Every row gives one point. Any point is a mix of the corners, with weights that add up to 1. It lies inside the corners' shape when no weight is negative. Say inside or outside, and name the corners with a negative weight.

Corners:
(1): [-3.2  2.8 -6.5]
(2): [ 2.6  0.7 -1.5]
(3): [-0.3  3.9  0.5]
(4): [ 1.5 -1.2  5.9]
Points:
[-1.2  1.4 -1.7] -> inside
[ 0.3  2.5 -2.7] -> outside (4)
[ 1.1  2.3 -2.9] -> outside (4)
[-0.4  3.2 -3.7] -> outside (4)
[-0.2  2.5  2.0] -> outside (2)

Corners:
(1): [ 0.3  0.9  1.2 -7.8  2.2  2.4  5.3 -0.4]
(2): [ 2.9 -0.4  1.6  2.7 -1.4  1.1  2.1  2.3]
(3): [-0.2 -0.6  2.8  3.1 -0.2  1.9 -4.1 -0.2]
(4): [-5.1 -2.2  4.8  6.8 -5.1  2.0 -2.7  3.6]
(5): [ 3.7  5.4 -3.4 -5.7  3.3 -4.6  2.8  2.4]
(6): [-5.7  1.2 -1.4  4.0  0.5  1.0 -1.7 -1.5]
(7): [ 4.5 -0.8 -4.4 -0.4  5.5 -4.9  0.8  4.8]
(8): [-4.6 -4.2 -5.2 -1.9 -2.1  1.6 -2.5 -1.9]
(9): [-0.1 -3.9 -0.4 -3.0 -0.5 -0.4  1.8 -3.1]
Points:
[-1.0 -2.4 -0.7  2.9 -0.8  0.6 -1.6  0.4] -> outside (1, 5)
[-1.0 -0.7 -2.2 -0.7  0.9 -0.6  0.7  0.2] -> outside (3)
[-0.6  0.6 -0.8  0.5  1.4 -0.9  1.2  0.7] -> outside (3, 8)
[-1.1  1.0  1.3  1.5 -0.9  0.7  0.6  0.3] -> outside (7, 8)
[-1.4  0.5 -0.2  0.5  0.6  0.6  0.0  0.0] -> inside
